Each row is a point. Each copy is the shape, with its points in the same order, stretched, turned, moved and blurred by noise. Is it also mirrored, or only turned?
(in the rows, 128 means zero)

Shape (7 x 3):
[[145 166 112]
 [129 141  81]
 [161 180 203]
 [ 95  88 109]
 [112 129 116]
 [166 138  89]
 [ 87  61 162]]
Copy 1, 7 rows:
[[ 80 166 169]
 [ 64 132 124]
 [165 209 237]
 [133 101  87]
 [115 143 120]
 [ 57 122 167]
 [210  85 105]]
Copy 1 is: mirrored
Copy 2 (7 x 3):
[[153 161  78]
 [181 152  92]
 [ 75 136 101]
 [173 129 149]
 [164 136 114]
 [170 193 100]
 [140 110 192]]
Copy 2 is: only turned
Copy 3, 7 rows:
[[142 124  95]
 [126 154  78]
 [166  58 162]
 [ 79 156 119]
 [114 150 110]
 [124 113  66]
 [ 62 124 172]]
Copy 3 is: only turned
Copy 4:
[[125 174 101]
 [100 148 114]
 [198 191 103]
 [117  79 161]
 [127 119 127]
 [ 91 183 138]
 [159  50 192]]
Copy 4 is: mirrored

Shape, 12 rows:
[[128 114 167  82 145 116]
 [152 119  94  28 138 134]
 [102  98  93 172 157 127]
 [ 76  94  98 170 143 245]
 [127  74 117 112 170 175]
 [178 146 141 171  97  85]
 [117  55  93 109  96  91]
 [116 105 143 156 164 170]
 [158 154 101  73 132 153]
 [ 85 135 150 123 166  81]
 [105 126  98  66 153 182]
 [130  98 122 166 119  98]]
Copy 1, 12 rows:
[[113  99 122 103 189 150]
 [107  87 121  22 165 118]
 [146 115 151 169 144  87]
 [119 220 202 118 146  89]
 [135 123 191  94 191 113]
 [140  87 119 150  91 161]
 [ 88  45 141 147 133 106]
 [143 155 176 137 175 126]
 [122 131 118  31 138 128]
 [130 101  86 169 184 118]
 [109 156 132  46 174  99]
 [127  85 138 172 128 123]]
Copy 1 is: mirrored
Copy 2:
[[ 59 157 178 108 149 120]
 [ 90 125 153  79 197 144]
 [132  96 112 130  64 186]
 [170  82  79  28  50 144]
 [101  71 149  77  99 169]
 [125 132 163 197  92 123]
 [ 64  94  86 178 100 155]
 [129 110 155  94  67 138]
 [138 127 162  79 179 136]
 [ 78 181 159 125 114 159]
 [122 125 135  42 160 152]
 [107 108 117 176  68 155]]
Copy 2 is: only turned
Copy 3:
[[ 93 121 114 102 148 156]
 [142  93 107  98  90 165]
 [100 138 155 178 151 165]
 [ 96 115 234 166 108 136]
 [ 95  82 165 135 135 167]
 [107 144  83 173 185  81]
 [ 51 131  96 179 119 153]
 [ 97 114 174 142 159 143]
 [161 103 124 109 106 131]
 [109 169 116 113 168 186]
 [140 110 169 102  90 169]
 [ 73 143 115 180 165 129]]
Copy 3 is: only turned
Copy 4:
[[ 98 154 160 148 186 109]
 [120 239 145 116 184  65]
 [172 104  78 127 135  92]
 [249 141  46 100 176 199]
 [206 156 134 117 205 116]
 [ 53  83 162  89  60  92]
 [ 99 129  97  82 207  49]
 [185 116 123 129 158 155]
 [125 212 140 108 121 104]
 [ 95 121 104 191 144  92]
 [172 224  97 134 185 122]
 [105  86 113 102 132  88]]
Copy 4 is: only turned

Shape (15 x 9):
[[172 115 119 139  90  94 149  60  77]
 [122  77 158 127 149 226 100 114 189]
 [194 154 142 112 150 199 107 150 130]
 [145 139  99 121  70  96 180  95  81]
 [155 113  51 173 112  85 156 129  99]
 [179  59 182 142 133 157 123 168 154]
 [148 112 144 149 180 164 112 106 212]
 [169 111 136  88 127 197 131 138 204]
 [157 116  87 188 113 122 176  88  53]
 [ 99 108 106 137 142 115 167 124  67]
 [119 136 171 124 132 174 118 156 215]
 [147 161 137 151 125  88 182  97  78]
 [121 114 158 143 113 225 100 152 208]
 [128 169 119  60 108  94  52 110 118]
 [167 139 125 195  82 113 131 111  71]]
Copy 1, 15 rows:
[[130 125 168 116 161 131 177 125 189]
 [ 93 149 108  36 107 177 118  60  91]
 [127 207  91  65 151 167 101 128 119]
 [138 103 159 139 189 147 160 145 164]
 [167 123 170 176 133 148 149 132 155]
 [ 92 145 141  54  93 156 111 158 122]
 [ 78 181 135  93 114 138 108  62  86]
 [ 93 168 106  70 146 171 130 113  60]
 [171 127 189 121 157 153 140 118 199]
 [166  87 150 108 151 129 107 115 159]
 [ 55 148 102  94 135 169  83 102  76]
 [121 134 170 122 186 120 112 130 174]
 [ 70 150  93  72 115 208  98  86  87]
 [108 139  43 150 163 114 147 112 143]
 [125 146 159 135 141 172 131 139 209]]
Copy 1 is: mirrored
Copy 2, 15 rows:
[[ 80  85 169  85 136  68 120 113 103]
 [136  95  98 118  66 249 154 117 157]
 [131  76  76 179 146 140 135 104 133]
 [108 127 176  89 149  52 129 122 138]
 [ 81 125 142  84 206 109  99 170 117]
 [141 112 137 125 120 195 186 129  63]
 [117  86 130 158  94 220 108 162 138]
 [121  96 118 156  92 172 180 160 171]
 [ 78 104 158  93 191 112 120  88 118]
 [156 104 149  72 171 151 122 123 151]
 [161 132 134 169  68 204 136 141 150]
 [115  94 196 122 165  88 111  94 109]
 [137 148  90 152  61 227 146 114 150]
 [164  94  91 110  95  77  59 185 149]
 [ 85 126 140 114 155  95  99  78  69]]
Copy 2 is: only turned

Shape, 16 rows:
[[122  80 119 102  98 150 176 129 121  88 118]
 [197  88 146 102 139  89 139 136 135 119 145]
 [153 152 145 111 154 146 123 137 140 125 109]
 [107 113 112 154 113 126 122 126 126 108 147]
 [127  96 120 126 124 118 109 126 121  68 153]
 [139 154 139 158 123 102 151 156 129 143 123]
 [134  92 167 161 132 144  89 117  80 126 112]
 [137 156 164 218 112  96 136 110 139  96 113]
 [153 151 150 152 122 171 108 141 132 120 139]
 [127 130 129 135 110 115 150 118  98 127 144]
 [110 123 108 124 155 155 132 133  99 110 130]
 [125 150 123  84  94 140 116 129 121 143 156]
 [ 81 127 141 175 132 133 141 103 135 104 138]
 [106  93  87 194  76  98 124 122 152 182 105]
 [137 155 104 135 162 138  56 108  88 133 119]
 [193 135 140 172 166 195 155 117 137 156  80]]
Copy 1 (16 x 11):
[[160 119 101 197 125 160  98 130 149  76 143]
 [147 139 154 151  75 109 119 106  93 132 139]
 [115 113 139 132 171 123 131  81 120 115 119]
 [152 133 128 122 120 140 123 158 165 124 113]
 [137 131 158 155 104 150 109 155 156 115  95]
 [131 113 113  87 117  87 134 121 145 142 132]
 [118 127 150 156 165 156 163 178 137 155 171]
 [114  90  99  68 111 127 188 179 135 111  90]
 [128 104 133 122 180 132 132 147 107 124 132]
 [136 106  92 125 103 137 122 143 151 154 125]
 [117 143 123 159 171 130 120 128 173 136 115]
 [157  93 128 120 117 152  88 109 137 145 134]
 [118 128  95  97 131 168 143 164 157 106 107]
 [227 141 119  88 108 128 165 161 181 122 171]
 [113 127 169 128 189 129 164 118 170 193  92]
 [131 137  80 155 249 111 194 118  88 119 152]]
Copy 1 is: only turned
Copy 2:
[[118 118 127 146 103 115 152 117  69 162 174]
 [160  95 177 117 169 146 140 179 102 170  95]
 [139 143 156 153 111 140 160 146 121  89 115]
 [118 146 116 115 136  89 106 112 125 145 164]
 [134 124 108 134 139  61 101 138 120 149 153]
 [121 146 154 121 140 163 113  87 107 113 114]
 [100 136 113 197 183 125 106 145 126 125 130]
 [124 138 150 136 169 174  27  76 142  77 173]
 [112 171 176 167 128 127 106 137 137 127 133]
 [148 124 139 151 146 127 128  86 109 153 139]
 [136 168 107 154 120  91 153 116  89 114 152]
 [131 128 163 139  88 103 166 104 148 167 110]
 [116 152 139 137 154 107 114  76 125  82 181]
 [ 68 153 104  59 150 173 106 107 154 155 147]
 [157 167  79 166 133 105 129 155 176 117 114]
 [121 210 183 168 143 230 148 179  91  97 162]]
Copy 2 is: mirrored
Copy 3, 16 rows:
[[128 149 104 106  61  95  64 128 153  90 149]
 [160 154 135 186 112  85 108  98 176  77 175]
 [149 136 173 146 157 123 116 132 130 126 156]
 [102 138 106 124  81 148 129 103 147 139 113]
 [ 77 147 125 137  65 100 124 100 175 129 145]
 [150 133 123 172 139 164 134 140 146 125 142]
 [120 189 123  97 114 126 179 108 170 124 147]
 [ 90 128 132 160 144 203 145 128 188 102 102]
 [144 140 154 126 159 159 144 117 167 171 151]
 [137 147 108 143 111 111 126 142 146 117 110]
 [123 176 139 125  88 108 106 131 123 150 141]
 [156 104 128 112 148 103 139 136 129 149 129]
 [ 71 145 113 106 110 159 108 115 137 135  76]
 [155 116  87 108  82 203 181  85 133 124  91]
 [142 158 187 135 120 116 197 129 121 171 129]
 [208 183 190 140 162 181 118 115 151 122 154]]
Copy 3 is: only turned
